Each row of a before or after table is a point. The points were changed in one or more steps. Then noise was added and the rows were shuffled. The steps act on how far a point lies along the listed directions, d1 being the first. Name the steps. A step turns or swaps two directions, mirrors them in a line or flattens them onto one, adds a multiple of one to another, or multiplies one. Angles are multiples of 10 degrees, from the lower direction toward the higher: turns from -170 to 170, lines from 10 to 170 but not 90. Use the fewest steps. Two steps may share a direction if one is a turn and the other turns, adds or multiplies; they go together, in the order done. Otherwise the lowest direction goes first.

Directions:
(1): [ 24.2 -15.7 -15.2]
(2): [-13.2 -28.6   8.6]
Before (11 x 3)
[[  1.5  -0.3  -1.2]
 [  6.9  -0.7  -3.6]
 [ -8.6  -5.2   4.3]
 [ -5.7  -0.3   6.9]
 [  2.0   6.8  -0.7]
 [ -6.1  -3.9   3.3]
 [ -2.4  -1.7   1.4]
 [  1.1  -0.9  -2.8]
 [  0.8 -10.2   0.4]
 [  1.5  -4.9  -2.7]
 [ -4.4   5.2   2.1]]
After (11 x 3)
[[-5.8 -1.4  1.5]
 [-1.7 -7.5  2.4]
 [-3.9 10.3  0.5]
 [-0.2 -1.9  0.5]
 [-0.6  3.6  0.2]
 [ 5.1 -2.5 -2.3]
 [-8.8  2.1  5.8]
 [ 4.9  3.8 -3.4]
 [-2.8 -1.8 -0.2]
 [-2.3  7.5  0.7]
 [ 1.9  9.0  1.7]]
Steps: turn d1 and d2 by 100 degrees

Directions:
(1): [-24.3  24.7  25.3 -12.2  18.0  -6.2   9.7  19.9]
(2): [39.6 -6.3  3.7 -1.0 22.8 -7.3 13.7 21.4]
Before (13 x 8)
[[-1.2  2.0 -1.3  0.7 -1.4 -2.5 -1.4  1.1]
 [11.6 -4.1 -7.2  2.1 -2.0  1.8 -3.6 -5.1]
 [-5.2  3.8  5.3 -0.6 -0.2 -1.1  1.4  5.1]
 [-2.6  1.8  5.4 -3.7  2.9 -1.7  3.4  4.2]
 [ 0.5 -0.6  0.3 -1.0 -1.2 -0.8 -2.1 -1.9]
 [ 0.7  3.9  4.3 -0.6  6.7 -0.6  3.1  5.0]
 [-7.5  4.9  6.1  1.3  4.8 -1.1  1.9  3.9]
 [15.4 -7.6 -6.0  3.0 -1.4 -0.8 -2.4 -0.4]
 [ 8.3 -3.0 -1.7  1.8  2.6 -1.5  3.4  2.3]
 [ 2.5 -4.4 -8.6  2.4 -8.4  0.2 -3.7 -8.6]
 [-1.0 -5.5 -7.3  5.0 -4.8  3.1 -8.5 -7.7]
 [-4.4  2.3  4.6 -3.4 -0.7 -0.8  0.4  0.5]
 [ 0.3  5.0  3.5 -3.7  3.4  1.0  0.3  2.1]]
After (13 x 8)
[[ 23.1  -8.8  -5.0   2.8   3.1  -2.4   0.0   4.0]
 [  1.3  -0.8   0.4  -1.2  -0.6  -1.1  -2.3  -1.2]
 [ -7.6   2.9   4.4  -3.3  -2.7  -0.1  -0.8  -1.2]
 [ -7.2   2.2   5.4  -3.6   0.0  -0.9   2.2   1.7]
 [ 19.3  -5.2  -6.4   1.8   2.4   0.1  -0.9  -1.3]
 [  9.9  -3.1  -1.5   2.0   4.0  -1.7   3.9   3.4]
 [ -2.9   5.7   3.3  -3.6   1.8   1.8  -1.0   0.3]
 [ 10.1  -5.6  -8.1   2.2  -4.0  -0.8  -0.8  -4.6]
 [  6.0  -6.6  -6.5   4.5  -1.1   1.7  -6.3  -4.2]
 [-10.2   4.6   5.1   0.1  -2.7   0.0  -0.4   2.7]
 [-13.7   5.5   5.7   1.6   1.5  -0.3  -0.3   0.5]
 [ -3.4   4.6   3.6  -0.6   4.3   0.4   1.3   2.8]
 [ -1.9   1.7  -1.0   0.4  -1.3  -2.6  -1.5   0.7]]
Steps: add -0.7 times d1 to d2

Directions:
(1): [-21.3   6.7  19.6 -11.3  -6.5  33.4 -28.9 -21.3  -2.0 -25.4   7.4 -10.1]
(2): [ -4.4  11.4  45.0 -13.0  31.8 -13.1  -6.8   5.5   9.2  17.6 -15.6   4.9]
(3): [-16.2 -24.1  -4.3   5.8  26.4  25.8   9.4   6.8 -35.9   3.1 -10.8  21.4]
(4): [  4.9  49.2  -8.6  -4.3  -4.2   6.5   2.2  18.0 -29.3  -3.6 -19.5  -9.1]
Before (8 x 12)
[[  4.1  -8.0  -3.5   2.7   1.9  -6.4   6.4   4.9   3.8   5.5   1.0   5.3]
 [  1.5   9.8   0.4  -1.4  -4.8  -3.3  -4.1   0.5   3.5  -3.7  -0.8  -3.9]
 [  7.9   4.9  -7.0  -0.9  -0.1 -10.3   3.6   3.5   5.7   6.3  -2.2   0.4]
 [ -2.0   3.1  -0.8   0.2  -0.7   4.9  -3.1   0.8  -6.2  -2.8  -1.7  -0.6]
 [  0.2   6.9   1.8  -1.2   4.3   2.6  -1.2   3.4  -4.4   1.1  -4.3  -0.1]
 [  4.9   7.5  -2.0  -1.5  -2.7  -0.6   0.8   1.0   2.0   0.2  -3.4  -2.8]
 [  3.4 -11.0 -12.0   7.9  -4.3  -0.5   7.0   2.1   1.3  -1.4   4.9   3.4]
 [  2.6  -4.7   5.2   1.2   0.0  -7.4  -1.6  -3.8  10.0   2.6   3.5  -1.4]]
After (8 x 12)
[[  3.3  -9.7  -8.3   6.9  -2.2  -1.7   5.8   2.7   3.1   0.2   4.3   3.5]
 [  1.9  -5.2   5.9   1.3   1.5  -6.6  -0.9  -3.6   9.0   3.2   2.6  -0.3]
 [  0.8   8.3  -1.0  -0.1  -4.7  -0.8  -3.5   0.0   1.2  -4.0  -0.4  -2.9]
 [  7.7   4.3  -1.6  -1.9   4.3 -11.5   3.0   4.7   5.5   8.9  -4.2   2.1]
 [  0.2   6.8   1.9  -1.3   4.1   1.9  -1.7   2.8  -4.3   1.6  -4.1  -0.4]
 [ -1.8   3.7  -2.8   0.9  -2.6   5.3  -3.1   0.5  -7.1  -3.9  -0.8  -0.9]
 [  3.7  -7.1   1.5   1.5   5.2  -8.5   5.0   5.7   5.0   7.2  -0.4   5.8]
 [  4.8   7.1  -1.7  -1.2  -1.6   0.4   1.3   1.3   0.2   0.5  -3.2  -2.3]]
Steps: add -0.5 times d1 to d2; multiply d3 by 0.7

Directions:
(1): [-22.9  26.4  -3.9  -1.0  16.0 -21.2  -3.8   2.7  20.1 -43.8  31.1 -15.6
 -23.3  -9.5  -0.4 -14.4  14.4 -18.8  13.7   4.4]
(2): [ -3.3  -6.6  33.6   7.3   3.4  12.2 -11.8 -19.9  -5.5 -35.8 -12.2  10.6
  20.1  48.3  10.7   3.1  25.4  -0.7   8.8   4.0]
Before (9 x 20)
[[ -2.1  -1.8  12.4   0.7   2.0   3.3  -3.2  -6.0  -1.5 -14.6  -4.3   3.2
    7.7  16.2   8.6   2.6   8.7  -0.2   3.6   0.0]
 [  1.6  -5.8  -1.2   1.2  -0.9   1.7  -0.4  -2.5  -5.4   6.4  -5.9   0.7
    2.4  -0.5  -0.1   2.7  -3.4  -0.4  -0.3   1.3]
 [  1.2   0.0  -2.3   0.6  -1.2   1.8   1.4   0.4  -0.8   4.3   0.8  -0.8
   -2.0  -5.0  -0.3  -1.5  -3.1  -2.3  -2.5   0.3]
 [  0.9  -1.9  -1.0  -0.7  -3.1   1.7   3.8   3.1  -6.3   8.1  -4.8   2.4
    1.6  -1.7   1.2   2.0  -2.4   3.1  -4.6  -1.0]
 [ -7.5   3.0   7.0   2.1   5.3  -0.5  -6.7  -5.9   4.4 -18.3   4.0  -1.1
   -2.1  11.2   4.3  -0.7  11.7  -1.6   3.9   0.2]
 [  5.8  -6.2   2.6   1.0  -3.5   5.0   2.0  -2.6  -6.1   8.0  -9.5   5.3
    8.0   2.1   1.2   3.6  -3.2   4.0  -4.1  -1.5]
 [  1.4  -6.7   5.5   0.4   0.1   6.6  -3.8  -6.9  -4.8   0.5  -6.2   6.1
    5.6  11.4   2.8   0.7   4.0   1.4  -0.5  -0.3]
 [  3.9 -11.4   9.5   0.5  -0.8   7.9  -4.0  -6.7  -7.1   0.2 -10.9   6.9
   12.4  13.2   1.9   4.2   5.1   2.2  -0.8   0.8]
 [  1.1  -4.3  11.6   1.7   2.3   3.7  -4.4  -5.8  -2.7  -6.1  -7.2   7.3
    7.7  15.4   3.4   2.1   5.9   3.8  -0.2  -0.3]]
After (9 x 20)
[[ -5.2   7.5  -3.4  -0.4   3.8  -7.0   1.6   1.1   4.4  -9.0   7.2  -3.6
   -5.8  -8.4  -0.5  -3.8   0.9  -5.1   1.6   0.2]
 [ -0.8   0.5   3.2   1.8   0.4   2.7  -1.0  -2.8  -0.5  -4.7   0.5  -0.2
    0.0   2.9   1.5  -1.8   2.5  -3.7  -0.1   1.3]
 [  0.0   3.6  -9.4  -3.1   2.5  -6.7   2.4   6.7   3.5   9.4   4.6  -1.4
   -7.9 -15.4  -3.3  -1.8  -7.7   1.6  -3.6  -2.4]
 [  5.2  -6.7  -7.8  -0.9  -4.2   4.0   1.1   2.5  -2.4  20.3  -4.8   1.2
   -0.7  -8.3  -0.7   4.7  -7.7   7.8  -7.1  -3.9]
 [ -2.9   2.5  -9.9  -2.8   2.7  -3.8   0.3   2.2   2.5   5.0   6.6  -2.1
   -8.7 -11.3  -2.0  -4.0  -3.1  -3.0  -0.9  -0.7]
 [ -6.4   5.7   1.0  -0.2   2.0  -3.6   1.6   2.3  -0.8  -8.3   3.3  -1.2
   -3.3   0.0   2.1  -1.9   4.5  -2.6   0.4   0.7]
 [ -3.6   3.5 -11.8  -4.1   3.8  -7.9   1.1   5.9   4.6   2.8   9.1  -5.8
   -9.1 -18.8  -4.6  -3.7  -3.8  -5.0  -0.3   0.3]
 [ -4.6   1.2  -2.2   0.8   3.5  -4.0  -1.4  -1.7  -0.1  -5.4   2.3  -3.6
   -3.9  -2.9  -0.2  -1.3   0.5  -5.6   3.4   2.5]
 [  2.7   0.3 -11.0  -4.4  -1.9  -3.1   5.8   7.7   0.3  15.3   1.2  -2.9
   -4.2 -17.3   1.2   1.9 -10.7   2.2  -4.1  -3.2]]
Steps: turn d1 and d2 by 170 degrees
